Each row of a before or after table is a point. One or more steps were done to the points. Then noise was added and the rows were shuffled. The steps act on columns, c1 being the first. Name the steps. A step turns or swaps two columns, mirrors them in a line or flattens them onto one, adds a multiple of one to another, or multiplies or shifts one. Angles are multiples of 10 degrees, from the lower column toward the higher: turns from -170 to 170, lines from 10 to 170 but not 90. Use the fewest steps. Two steps may share a column if one is a turn and the other turns, adds or multiplies; they go together, in the order done. Otherwise the lowest column goes first.

Before (14 x 3):
[[ -2 -19 -23]
 [ -7  18   9]
 [-24  46 -19]
 [ -1 -23 -34]
 [ -9   7  18]
 [-35  20 -22]
 [-25  16 -10]
 [-28  -4 -34]
 [-14  18 -20]
 [ 20 -17 -27]
 [  8 -42 -38]
 [ 25   3 -12]
 [ -9 -43 -26]
 [-19  14 -15]]
After:
[[ -8  12  47]
 [-23 -28  -1]
 [-18 -33   3]
 [ -2 -12 -15]
 [ 26  -1  11]
 [-25 -59 -15]
 [-28 -36  30]
 [-33 -47   3]
 [ 15   5  31]
 [  7   8  52]
 [  3  -7  31]
 [ -3  -5  42]
 [-10   5 -16]
 [-19 -33  -4]]
Steps: turn c2 and c3 by -140 degrees; add 0.5 times c1 to c2

Before (9 x 9):
[[-47 -39  42  -9 -22   3 -10 -22  -1]
 [-11 -59   2  -9   5  22   6 -19 -14]
 [ 34  24  37 -24  -7 -16 -22  16  22]
 [ 24   9  25  -7  -8   8   3  47  -9]
 [-39 -19  11 -40  -3   7 -30  -7 -37]
 [-31   0  27 -32  25  -3  -6  16  -2]
 [ 23  -9  13  26   6  -5 -24  23   0]
 [ 25   7 -25  -8 -22 -53 -12  42  -1]
 [ 15 -16 -58   9 -19  13 -15  42  12]]
After (9 x 9):
[[ 34 -17 -58   9  17  14   2  28  12]
 [ 25  -8  15  28  19  -5 -16  10  -2]
 [-16 -61   7  -8  -4  21   9 -13 -15]
 [-27 -39  26  -6 -13   1 -40  -6   1]
 [  4   0  35 -31   8  -1   6  19   2]
 [ 32   8 -34 -12   7 -52  -7  25  -1]
 [-15 -20   9 -41  24  10 -23   3 -35]
 [ 23  20  32 -23   8 -12 -32   5  22]
 [ 36  11  18  -9 -11   8 -14  31  -8]]
Steps: multiply c1 by 0.4; turn c1 and c8 by -40 degrees; turn c3 and c5 by -30 degrees; turn c5 and c7 by 60 degrees

Before:
[[-12   0  -5  -3   8  -2   4 -12   5   0   2   1  -2  -2]
 [-16  -1  -2   2   4  -3  -2  -6   9  12  -5  -5   1   4]
 [  8  -3   5  10   3  10  15   6  -6  -4  -1   7 -12   6]
 [ -5  -3   7   3   5  11 -10   4   1  -5  -4  -3   0   2]
 [  0   0   7  -1   9   9  -2   7 -10   0  -1  -2  -5  10]
 [  1   2  -8  10   4  -1  16   5  -3   4   7   4 -12  -8]
 [-20  -5  -1   0   1  -9  -3 -10  -2   3  -6  -1   0  -5]
 [  0  -9   3  -3   5   7 -14   1  -2   1  -5   3  -6   7]
 [  0  -1   1  -1  -2   7  -1   2  -4   3   0   1   6   5]
 [ -1   4  -7  18   2   0  12   3  -6   0  10   7  -6   8]
 [  6  -4  10  -3  10   1  -8   6   0  -5  -8   2   0   5]
 [  2   3   4  11   5   0   7  -7  -4   5   5   5  -8  -4]]
After, 12 rows:
[[ 25   0   6  17  -2  10   8   5   9  -5  -1  13   2   3]
 [ -3  -6  -6  21   4  -1   1   3   6  -9  12   8   6   1]
 [  3  -8  -3  17   4  -1   9   5  14   7   8  13  -1  -6]
 [  1   2   1   0  -2   8  -1   2  -5  -5   1  -5   3  -3]
 [-16   3   9  -2   1  12 -11   4  -9  -1  -4   0  -4   6]
 [ 18   1  14  -6   2   1  -4   6  -9  -5  -8   2   3   6]
 [-36  -7   1  -1   5  -2   4 -12   9   2   2   2   0   1]
 [-48  -3   2   2   1  -3  -4  -6   8  -5  -6  -2  -6 -11]
 [ -1   0  12  -2   4   9  -2   7 -11 -11  -2   3  -4   2]
 [  5   1   4  12   5  -1   1  -7   2   3   5  10   1  -7]
 [-61  -3   3  -3  -2  -9  -2  -9  -4   4  -4  -1  -1  -4]
 [  1  -3   8  -9  -5   8 -10   1 -15  -9  -4   6   1  -1]]
Steps: multiply c1 by 3; turn c2 and c5 by 60 degrees; turn c2 and c3 by -50 degrees; add 1 times c7 to c9; turn c4 and c7 by -30 degrees; mirror c10 and c14 in the line at 130 degrees; turn c12 and c13 by 70 degrees
